Every row gives one point. To make a cloud, some directions were put in groups of two or more. Within a group, all points are equally far from the middle, so they leave a hole (a ring in 2 directions, a hollow ball in 3). The other directions are filled evenly. Then the cloud was stretched, turned, moved and blurred a little. Count the holes, and give their numbers of directions, smallest first.

Cloud (22 x 3):
[[-47  -1 -45]
 [-69  51  -4]
 [  1  -3   5]
 [ 34  60  16]
 [ 54  22  77]
 [ 14  71  -9]
 [ 84 -31 -31]
 [-31  28 -34]
 [ 22   9 -47]
 [-55  18  -3]
 [-41  19  -6]
 [ 70   5   5]
 [ 61  30  74]
 [-57  48  14]
 [-61  82  46]
 [ 51  49   1]
 [ 37 -15  61]
 [ 21  76  35]
 [-35 -47 -42]
 [-12 -43  27]
 [ 39  -1  67]
 [-15  45  13]]
Holes: 0

Cloud (29 x 4):
[[-33 -58 -39  71]
 [ 60 -12 -20  75]
 [ 12  37  51  40]
 [-59 -50  16  69]
 [-20  51  33  57]
 [ 23  -1  52  -2]
 [-50  47  -9 -21]
 [-33  18 -49  82]
 [-34  29 -23  88]
 [ 51 -32 -29 -13]
 [-26 -51 -66  23]
 [ 31 -60 -43   3]
 [-66  40   8  -9]
 [ 65   6 -43  50]
 [ 53 -45 -24  66]
 [ 27 -63 -46  13]
 [-39 -53  51  21]
 [-35 -64  21  70]
 [ 60   5 -32  69]
 [ 41 -49  -4  76]
 [ 35  14  21 -26]
 [-62  18   2  79]
 [  4 -45  15 -34]
 [-61 -40  32 -10]
 [-18  31 -76  17]
 [ 43  11   7 -28]
 [ 16  34  50  17]
 [-25  40 -61 -12]
 [ 50 -16 -14 -24]]
Holes: 2 (2, 2)

Cloud:
[[-50  31 -41   7]
 [-16  63 -41   6]
 [ -6  46 -45 -54]
 [-30  60 -72 -11]
 [ 13  45  12  62]
 [ 57  64 -15  59]
 [ 11 -32  54  32]
 [-21  36  57  20]
 [  4 -10   0  23]
 [-59   3  26 -30]
 [-11  72  47 -26]
 [-17 -36  19   7]
 [  9  10   7  29]
 [-18  75  16 -48]
 [ 46   6 -69 -14]
 [  0 -11   0 -53]
 [-40  35 -24  58]
 [-31 -17  13  -1]
 [ 33  44 -11 -54]
 [-35  23  41  31]
 [ 61  95  21 -40]
 [ 55  -1   8 -32]
 [-32  10  31  22]
 [ 16 -27  30 -56]
 [ 56  -6 -47 -32]
 [ 41  35  34  28]
 [-18 -28 -13 -37]]
Holes: 0

Cloud, 46 rows:
[[-46 -59 -10 -49 -19 -41]
 [-18 -54 -40 -34 -54  -6]
 [ 13 -81 -23  35  53  59]
 [-50 -47 -33   4  89   3]
 [ 53   2 -46  19  84   7]
 [ 20 -50  36 -46  -2  78]
 [-78  12 -43  -7   8 -36]
 [-47 -59  19  55  42 -30]
 [-22 -52  39 -51  25  75]
 [ 40 -23  -3  62 -13 -34]
 [-68   2   1  79  -8  37]
 [-32  41 -29  80   3  43]
 [ 72 -19  54 -13  51  34]
 [-13  33   1  65  61  80]
 [-43 -39  53  15 -48  42]
 [-18 -63 -20 -47 -19 -46]
 [-11 -80  13  47  38 -30]
 [-76  23 -57   1 -12  -1]
 [  9 -51  44  44 -41 -11]
 [ 26  18 -71 -16 -22  36]
 [ 26  37  18 -29 -50   2]
 [ 10 -81  -7  39  35 -35]
 [ 30   0 -74   8 -28  28]
 [-73  27 -62   8 -10   5]
 [-32 -66 -55 -14  -4  61]
 [-24  49  33 -19  35  83]
 [-48 -18 -45  22  86  53]
 [-72  22 -51   7   2 -28]
 [-26 -75 -17  43   2 -38]
 [-35  58 -31 -35 -14  46]
 [-12 -60  43  51 -35 -11]
 [ 52   7  33 -59  36 -23]
 [ 28 -38   9  64 -45   9]
 [-20 -73 -13 -63  57   9]
 [  2  34 -57   3   9 -47]
 [ 15 -77  53  31  53   2]
 [-61  38   5 -33 -10  65]
 [ 45  27  -3 -67  63  21]
 [ 10  41  57  17  78   4]
 [-50 -66 -38 -14 -16 -41]
 [-73  11 -46   6  21 -40]
 [-74   5  21 -47  11 -33]
 [-61  31  57  -1  -1 -20]
 [-62  27 -56  52  -1   0]
 [-51 -42 -45  31  53  70]
 [-51  24 -46 -36  43  68]]
Holes: 3 (2, 2, 2)

Cloud:
[[ 66  49 -11  49  -5 -66]
 [-43   2  59  60 -28  -5]
 [ 56  33   5 -35  14 -73]
 [ 42  21   0  29 -79   2]
 [ 26  63 -40  72   2 -13]
 [  5 -22  63 -18  42 -29]
 [-63  24 -11  36   0 -83]
 [-23  85  -3  46 -50 -29]
 [ 54  70  -2  63 -13  -9]
 [-46  28 -20 -50  19 -39]
 [ 59  33  21  75 -46 -29]
 [ 10 -12 -26  62 -60  -8]
 [-35  11  60  38  35  10]
 [-40  21  54  80  -9 -32]
 [-18 -38  32 -28  -1 -60]
 [-16  42  73  33  35 -20]
 [-31   1  27  32 -30 -95]
 [-13  61 -44  73  13 -15]
 [-20  -8 -34 -24  43  13]
 [ -6  28 -76  12 -32 -43]
 [ -6  50  -7 -55 -15 -69]
 [-53  31 -21 -42 -22 -19]
 [ 36  26 -46 -43 -11 -38]
 [ 37  50  18  -2 -65  12]
 [ 43   8   4   2 -81 -25]
 [-52  52  19  18 -15  27]
 [ 19   5  89  27 -25  -2]
 [-48  10  27  32  17  37]
 [-46 -19  -8  59 -46 -10]
 [ 43  67 -28  69 -16 -24]
 [-59  34 -17 -15 -41   0]
 [ 14  69  65  14  24 -20]
 [ 14  54   5 -54   4  -2]
 [ 61  51   3  64 -13   9]
 [-30  -1  50 -48   4 -47]
 [  0 -11  56  82 -17  -4]
 [ 31 -27  15  21  25 -85]
 [-26  37 -66  51 -35 -31]
 [ 64 -10  41  23   1  29]
 [ 57  40 -37 -12  30 -42]
 [ 35 -20  -4  -3  11  44]
 [-43  73  -8  39 -48  -6]
 [ 57  12  79   8  -6   0]
 [ 24  66  56 -22  -1   0]
 [-39   8   1  92   2  10]
 [-55 -17   4  18 -22 -77]
 [ 51  37 -12  79 -23   5]
 [-35  33  15  10  71 -35]
 [-40 -30 -30  45  -3 -63]
 [-18  40 -26  60  51   7]
 [ 36 -21 -44  44 -10 -59]]
Holes: 2 (3, 3)

Cloud, 80 rows:
[[ 21  43 -12  15  30  -1 -73  40]
 [-20  34  39  -3  11  -5 -17  30]
 [-67  14  30  53  42  -7  -3   1]
 [ 17   0  34   0  -8   4 -41  53]
 [ 20 -45  20  -3  -6  27  50 -19]
 [ 24  20  33  45  53 -15 -30 -36]
 [ 46  17  36  17  13 -77 -15 -22]
 [-26  50 -15 -54  12  50  72  -5]
 [-29  35   2 -36 -46 -12   8  37]
 [ -1  64 -30  -7 -18  -4  14 -35]
 [-15  44 -17 -42  26 -44  31 -73]
 [  4 -35  44 -21   2 -42  34  66]
 [-23  46 -51  -5  62   6  20 -18]
 [ 47 -10 -25 -46  67 -22  17   9]
 [  9  55 -38  -3 -29 -35  14 -11]
 [-19  58  -8  43 -32  10  15  50]
 [ 23  15  36  10  15 -25 -41  21]
 [ 11  56 -24  16  42 -60   4  23]
 [ 12  39   8  44  54 -14 -40  44]
 [ 40  52   9  47 -44 -16  62  16]
 [ 44 -12  47 -65  -3 -57 -58  26]
 [ 56 -39  23 -31  11 -33  29  33]
 [-25 -40  46 -30  -2 -51  27 -37]
 [ 19  15  26  64   8   8 -43 -15]
 [-18  29 -49 -29   5 -77  -1  34]
 [ 15   0 -72   7 -13  17  37   0]
 [ -8  38 -39   0 -31 -53  44 -48]
 [-21  30 -81   6   2  30  24  46]
 [-56 -16 -74  28  66   5  23  66]
 [-20  46 -48   6 -81  -9   5 -14]
 [  8 -24  39  27  61 -28  30  40]
 [ 45  25  -7   1   1  60 -31  -4]
 [-39  21 -54  10 -15 -10  -4 -38]
 [ 14  52  -2  50   3   8 -23  51]
 [-22  54   8  15  24  -4  78  11]
 [ 10  58   8 -45  36 -60 -13 -42]
 [ 12   2 -38  17  36  -6 -23 -76]
 [ 34 -36   0 -10   3 -24 -54  31]
 [-36  55  -4 -53  13  28  12 -11]
 [-13  61 -20   0 -33 -23  12 -19]
 [ 27  40 -66  36   0 -47  41  27]
 [-21  -9 -65 -47  69  38  28  38]
 [-55  12 -23  37  -3 -11  59  69]
 [-41 -45  14 -18  51  23   7  16]
 [ 18  62 -21  -3  31   6 -17 -43]
 [-48 -24 -21  12 -37 -56  21  51]
 [-18  57  -7 -41  83 -19  24  20]
 [-13 -17  39  23  30  33  -8  14]
 [-34 -32   1 -26  16  38  61 -45]
 [ -9  26  38  46   5 -24  25  24]
 [ 11 -24 -48  18  26   5  53 -26]
 [ 13 -19  -1  72  81  25  25  -1]
 [ 10 -26  49 -41  17   1  19  64]
 [-10 -10 -53 -45   9  48 -46 -18]
 [ 62  21 -16 -36   4  23  15  33]
 [ 42  32 -21 -40  -2  51 -26 -68]
 [-48   9  -8 -28   4  -6  55 -42]
 [ 19 -22 -68  46   0  42  15  44]
 [ 50  31  24 -50 -38 -42 -31  15]
 [-34  41  10  44  28 -60   5  49]
 [ 20 -21 -48  -9 -27  35  44 -32]
 [ 52  -2 -42 -63   9  48  13  35]
 [ 31  54 -57  44  -3  29  25  -3]
 [ 29 -37  22  12  14 -26  -1 -34]
 [ 14  59   0 -40  31  19  67  28]
 [ 22  12 -67  51  69  11  -9  58]
 [ 49 -19 -23  37   5  11  11  95]
 [-16 -21  43  35  11 -52  12  21]
 [ 10  43  30  50  34   1 -38 -13]
 [ 32  42  27  29  32 -41  19  -7]
 [ -9  60 -16 -38 -32  -1 -10   6]
 [ 57  17  -2  16  35 -34  20  -1]
 [-71 -12 -14  36  15   0  -2  -9]
 [-38  25 -24 -36  -6  23  72  49]
 [-21  42   3  25 -28 -47  68   2]
 [  1 -13 -53  48  21  21  -4 -32]
 [ 49  20  -7 -18  21 -28 -31 -51]
 [ -2 -43 -36  45  52 -13 -19  38]
 [ -4 -17  29  47  -2 -58  25  77]
 [-22  29  32   2 -47 -43   4   2]]
Holes: 1 (3)

Cloud, 74 rows:
[[ 44 -25 -46 -20  47  -3  -1   2]
 [ 25 -54   3  -1  18 -28  13 -39]
 [ 33 -58  14 -43   6  30   9   8]
 [-58 -33 -18 -35 -12  11 -13  -9]
 [-54  38 -11  37 -14 -33 -19  20]
 [ 19  30  -8   0  19  -4 -54 -28]
 [-35  65  14 -56  27 -20  61 -30]
 [ 13  25 -38 -12 -47  39 -11 -11]
 [-27  30 -41 -79   1  24  27   4]
 [ -6   4 -13  16 -37 -18  83  51]
 [-10 -41  27 -15  39  37 -26  63]
 [-14 -57  47 -22 -13 -37 -54  43]
 [-62  66   5 -14 -24  30 -26  -8]
 [-21 -17  40  66  45  23  -2 -21]
 [-21 -34  20  -2  58  42 -59 -11]
 [-11 -35  15 -33  19   3  78 -62]
 [-48  11 -19  -4  47  75  73 -21]
 [ -1   2  39  42  52  47 -31 -15]
 [-20 -48   5 -15 -37  44  -4  78]
 [ -5 -53  16 -29 -30   5  37 -17]
 [-47  12  34   8  80  25 -28 -21]
 [  8   9 -48  27  41 -17  12  19]
 [ 13 -60  34   6 -23 -12  -7 -12]
 [  6 -22 -48  -7  38 -25  24 -27]
 [-34 -18  18  67  55  32  23 -27]
 [  9   4  19   9  70   2 -75 -28]
 [ 31  14  -5 -34 -18  -3  33 -32]
 [ 30  20  61 -35   2  14  56 -20]
 [ 26  32  11 -24   7  -4  55 -45]
 [-42 -18  46 -12  16  28  47 -32]
 [ -3  -5 -30 -78 -46 -15 -31  76]
 [ -2 -45  43 -11  -3  15  62  44]
 [ 23  16 -11  69  29 -14  23   6]
 [ 16  27   0 -52  31 -36  22 -57]
 [ 48 -22  -8  35  27  48 -70  16]
 [-14  46  14 -27 -25 -33  -8 -15]
 [-60 -27  -3 -61  10  18 -20 -13]
 [ -8 -50  22 -56  27  11 -60  53]
 [-43  26  16  15  36 -34 -34  19]
 [ 39  32 -20  17  58  10  35  50]
 [-51 -41  15  -2  53   6 -18  -9]
 [-19 -29 -46  -4   5 -35  16   5]
 [-82  45 -17  25  37 -22 -21 -48]
 [ 19   9 -10  32 -10 -59  18  10]
 [-43  18 -29   3 -35   2   7  43]
 [-26  39  -7  -9  37 -21  -8  27]
 [-29  13   2 -11 -34 -65 -34  25]
 [-38 -20 -27 -21 -37 -40  13  25]
 [-49  19  -1 -53   7 -48 -33 -49]
 [ 34 -27 -20  25  34 -40 -25 -40]
 [ 10  -4 -13  59  28 -12   7 -49]
 [-63  55  17  13  71 -25  -9 -51]
 [-40  32  10 -45   9 -32  60  46]
 [-65  -5  11 -19 -43  56  -1 -18]
 [ 14   6  34   2  84  49 -16  10]
 [-43 -18   3  37  43  51 -82  52]
 [  4  16  14  44  75  78  35 -31]
 [ -5  26 -55 -20  46  13 -14  46]
 [-21  42  38 -61  29  16  20  23]
 [-32  -9 -24 -43 -33   6  52 -35]
 [-57 -28  24 -26  76 -15  19  -2]
 [ 22 -14 -37 -12  56 -60   3 -38]
 [ -2 -23  20  15  58  30  40 -41]
 [-35 -56  20  -1 -29 -38  55  36]
 [-26 -32 -23  10 -63 -28  10  20]
 [-31  -4  49  -6  70  37  28 -10]
 [ 37  25  35 -64  -2   6  18 -21]
 [-46  43  35   5 -30 -29  38  76]
 [ 27 -32   3   0  59  31 -54 -52]
 [  7  54   2 -42 -11   1  95 -31]
 [-65  21 -17 -14   9   0  43   7]
 [ 32   8  -6  39  36  11   0 -21]
 [-25  33  46  15  46  12   1  61]
 [-31  22 -29 -15 -53  17  20  53]]
Holes: 1 (3)

Cloud:
[[-15 -60 -20  32  18   0  -8 -13 -25]
 [  4   0 -28 -13 -59 -20 -11 -51  -4]
 [ 11  15   2 -29 -39 -25 -12   8 -27]
 [-10   0  -3  53  11  -7   4  -2 -10]
 [-57   1  -6 -48 -27   5  22 -40 -30]
 [ 11   6   0 -21 -40  14  48   7  15]
 [-48  22  28   5  -9  41   2 -12 -34]
 [ 10 -57  11 -16 -30 -23  48 -20 -65]
 [-12  -3  47  53 -32  21  44  12  11]
 [-19 -33   0  22  12 -18 -41  -1   5]
 [-26   3 -40  -4  37 -32  -9  -3 -33]
 [-53  44  -1 -19 -17 -17 -52  11 -12]
 [ 34  23  18  11  59  52  -9   8  31]
 [-14 -77 -10 -36   1  -6 -16 -25   9]
 [-40  23  42 -21 -31 -32 -32 -15  -3]
 [ 14 -42  -6  29  22  47  18  44  30]
 [-33  17  -2 -33  59  52  -3  30   4]
 [ 23  -1  42  16 -31  -7 -50  29   9]
 [ -1  18 -10 -17 -47 -36 -31  14  22]
 [-41  -8  13 -55 -13 -31 -18  15  14]
 [ -6   9 -11  -6  18  30  47 -70  -3]
 [-39 -30  49  12  -9  25 -25  26   3]
 [-37 -45 -14  41  10 -36  11  -1 -15]
 [ 30 -72  23   9  22   8  77 -14 -30]
 [ 68 -38  31  -1 -44  38   0   5  23]
 [-20 -54  57  17  47  25  82 -33 -15]
 [ 34  -5  25  44 -53  35 -38  27  13]
 [-15 -15  38   7 -63  49  31 -54  27]
 [  2 -44  25  30  -9  55 -80   5   8]
 [  7 -16  -2  -7 -49 -17 -25  25  22]
 [-13 -11  24  -9 -35  11 -73  12  32]
 [ 21 -38 -13  32  31   5 -16 -73 -12]
 [-26  10  19 -58  31   8  68   6 -10]
 [  7  10  28 -46  -3  15 -25   0 -56]
 [  2  54 -11 -41 -14  -1  39  12   9]
 [ 37 -55  -5 -16  -3   4  38 -28 -17]
 [ 61  16  27 -33  19  16  15  13  13]
 [  1  34  -9 -21  31 -17 -44   1 -42]
 [  1 -37  39 -45  15  -7   2 -41 -45]
 [-20  -8  35 -12  -6  11  -1 -37 -75]
 [ 12  38 -18 -23  -8  -6 -47   3 -28]
 [-25  -2  36   8 -47  36  51  30  17]
 [-33   5 -12  19  17  51   0  16  59]
 [ -9 -12  36 -42  41   9  12  26 -87]
 [  4 -46  -3 -19  37  21 -53   7   1]
 [-45  18  43 -12 -33  23  33 -18 -30]
 [-35  30  23  21 -20  36  45 -41 -18]
 [-37 -15  43  24  10  37  -8 -27  42]
 [-74  -8  45  49 -23  17  74 -12 -27]
 [-25  19  45 -33 -22  25  -4  32 -57]
 [ 16   7 -10 -31  35  86  -6   5  30]
 [-21   6  15 -60 -33  12 -10  47 -43]
 [ -1  68  -2 -21  -4 -12  28 -71  13]
 [ 15 -70 -10  -5  28 -17  52 -32 -27]
 [ 13 -21 -16  51 -21  47 -15  20  -1]
 [-25  45  63   8 -11  -4  20 -20  38]
 [-31  95  21   8  -9   7  -8  11  42]
 [-62 -22  -7   2 -55  15 -14 -24 -25]
 [-67  -2  -4  -6 -33 -16 -12  12 -36]
 [ 11 -28 -25 -20 -53 -16  31 -28   2]
 [ 46  49  42 -22 -26  31  -3  12  42]
 [  3  44  15  54   8  30 -12 -35  24]
 [ -5  48  47  57  10  29   0  -1  22]
 [  6  27  18  31 -13 -14 -37 -29 -34]
 [ -8  43  40 -34  13  41  57  41 -41]
 [ 11 -23  -2  41  19  87  15  22  12]
 [ 58  10   0 -33  29   4 -16 -14  34]
 [-36  40  16  15 -29  57   5  11  12]
 [ -5 -19   3 -12 -17 -30  15 -62 -65]
 [-37 -43 -17  30 -12   8 -23 -45 -41]
 [-41 -20   2   2  -9  75   9 -19 -31]
 [ -9  17  44  25   3  -7  35  24  33]
 [ 50  19  -5 -20  44  14 -12   6 -14]
 [ 26  -4  10  47 -38  33 -61  -4   1]
 [ 13  42  23 -78  -9  49 -38   5  40]
 [ -3 -36  11  26 -39 -32  27 -19  16]
 [ 20 -28 -12 -11  10 -19 -11   0  45]
 [ 33 -64   6 -55  -1  18   5  56 -42]
 [-30 -78  25 -38 -30  14  28  -9 -18]
 [-19  15 -14  28 -48  38 -12 -18  82]
 [ 41 -25   9 -14  35   8  29  20 -56]
 [-11 -37 -44 -71  -3 -28  16   3 -34]
 [ 19 -27   0  39 -79  62  24 -22   4]
 [ 38 -15  -7 -33   4  12  18  17  36]
 [-54  -7   7 -11   4  30  59 -50 -48]
 [-17 -57  55 -32  42   0  26 -10 -47]
 [ 17 -16   0  50  29  10 -16 -42  23]
 [ -5 -23 -24  -6 -42 -15  23 -27 -49]
 [ 31 -64  12 -29   0 -10  26  27 -25]
 [  2   9  46 -63  47  17 -14 -11 -14]
 [-62 -22 -18   6  26 -15 -28 -13 -15]
 [-43   7 -42   5 -52 -42  56 -29  -1]
 [ 21  16  24  59  21  18 -23  -7  19]
 [ 26  40  22  13 -49  24  -3  10  25]]
Holes: 2 (2, 3)

Cloud (93 x 9):
[[-23  19  -1  55 -24  36 -39  54  12]
 [ 10 -27  43 -37   3  41  27 -26  -8]
 [ 32 -22 -65  33  62 -10 -42 -11  -5]
 [-49  37   1 -39 -12 -29  -6  32  18]
 [ 15   8  24  18 -30  67  -8  17  30]
 [-56  -8  -2  41 -30 -16   2  -9  -8]
 [-10  -9 -16 -20  42  -9  52  -4  26]
 [ 12  12 -54  17   4 -12  41 -17 -18]
 [-10 -45 -94  37  24   0  -6  78 -16]
 [ 49  14 -12  10  53 -13 -50  31  16]
 [ -2   7  81 -15   5  16   9 -53   4]
 [  3 -19  23   9 -74  33  46  16  15]
 [-21 -52 -73  50  22 -36  11  38 -34]
 [ -6  50 -10  22 -37 -25 -33 -25  17]
 [-17 -16  10  47 -54   3  38  66 -13]
 [ 13 -50  17  -4   3  32  -8  39 -40]
 [  3 -43 -81  86  29 -32 -23  63  -5]
 [ 42  11  28 -59 -16   0  11 -35  18]
 [-17 -12 -38  -4 -28 -19  39  43  43]
 [-62   2 -15 -13   2  -6  47  27  15]
 [ 38  53  13  51   6 -16  21   4   0]
 [ 31  -2  19  42  -2 -47   5  42  46]
 [ 26  42  53  34   1 -41 -23  10  39]
 [ 33  52  52  20  23   4 -22 -18  26]
 [ 33 -28 -61  50  53 -23 -39  71 -23]
 [ 35  56 -10  13   4 -10  -5  48 -38]
 [  5 -29 -32  31  48  -5  43  68 -31]
 [-15 -24  22 -40  36  -4  14 -34   0]
 [ 14 -19 -43   7 -49  54 -40   9  -8]
 [-21  -9  74  36  15 -21   7  15  21]
 [ 43  -7  31 -37  -6 -22  30 -31   2]
 [ 33 -30  21  -9 -13 -48  15 -24  22]
 [-42  18 -26  31  25 -62  -4   5 -36]
 [ -1  16   1  53 -23  57  -1  25  12]
 [-54  18   6 -31  22 -29 -25   8 -13]
 [  0  54  55   1 -34 -37  19  25 -24]
 [-54   1   2  47  -9 -19  24  47  47]
 [-25   7  26  26 -65   5  38  69  -6]
 [ -4  12 -56  71  58   3  17  35 -32]
 [ 41 -12 -75  41  18 -37 -48   3 -11]
 [ 56  36   7  -6 -31  46 -47   1 -10]
 [ 58 -19   6 -18 -40  38 -42  36  -3]
 [ 36   5 -17 -19  32 -27 -62 -22  12]
 [ 37  28  -7  26 -41 -24 -44 -23  -5]
 [ 29 -16  14   3 -30 -55  20  -7  -4]
 [ 25  45  17 -19  22   3  37  32   2]
 [ 60  10 -36  40 -36  44 -12  17 -29]
 [-15  -4   4  55  21 -31 -70  49  25]
 [  9 -42 -40  30   5   9  -1  10 -70]
 [  7   2  -4  47  48 -75 -17 -25  32]
 [ -6  44  75  19  19  11   5 -21  22]
 [-16  26  46 -36  10  -8  13 -62  31]
 [  7  33 -11  30   6 -23 -74  36  48]
 [ 40  24 -31  34  65 -11 -49  21  -4]
 [ 22  13 -89  17   4   5 -39  30   2]
 [-15  38  40 -18  61 -24  -4  -3  35]
 [ 41 -38   1 -36 -33  24 -11 -13  37]
 [ 53 -34  -3 -24  10  29 -15  -5 -34]
 [ 37 -17   4  55  53 -38 -10  10  40]
 [-19 -10   3  25   1 -87   3   2  15]
 [ 25  -8 -43 -16  48 -22 -24  -5 -27]
 [-40  20 -17 -12 -39  34 -26  14 -42]
 [-29 -25   0  69  24   3  24  30  31]
 [ 15 -36 -61  -2  33  31 -25   5  12]
 [-13  -5   5  26   7 -47  28 -25 -35]
 [  6  59  34 -12 -16 -31  17  56  15]
 [-36  20   4  61  -9  28 -37  50  -2]
 [ 24 -28 -23  69 -39  37   2  45 -11]
 [-12   6 -11  61  39  -8  62  29 -11]
 [-17  65 -19  55   1 -36 -21  22  29]
 [-22  38  62  14 -39 -39  19  49  10]
 [ 11 -37 -27  18  18 -56  37  -6  -8]
 [-44 -34  -9  20   7 -42  30  64  33]
 [  8   3  18  38 -65  34  26  33  21]
 [-10 -36  40 -12 -12 -21 -52 -17  16]
 [ -7 -44 -56   2 -21 -36  19  56  -1]
 [-19  36  45  31 -37 -35  -6 -20 -26]
 [ -9   0 -25  41  50 -27  47 -16  28]
 [ 21  35  50   3 -26  -4 -71 -23  -9]
 [-31 -34 -17  -4 -13  31 -35   3  34]
 [ 12  29  65 -54   0  17  10 -35 -14]
 [ -6  42  10  24 -54 -19 -37  19 -47]
 [ -1   4  23   0   5 -18 -55  75  16]
 [-11  39  95 -39 -53 -16   3   2  13]
 [-11  11   1  -5  10 -41 -83  14  36]
 [ 22   3  21  19  16  34 -31 -43 -32]
 [ 12 -31  38  12  24 -34  -7  50  37]
 [ 48  11  -3   4  11  -2  17  24 -59]
 [-23  -7 -33  43  73  11 -28  35 -22]
 [ 23  -6 -38 -19  64 -28 -19   1  -5]
 [-19 -11  24  39 -52 -27  11  34 -34]
 [ 52  25   7  30 -23  -8   9 -35 -13]
 [  7  11 -44  13 -10 -49  21  71  29]]
Holes: 3 (2, 3, 4)
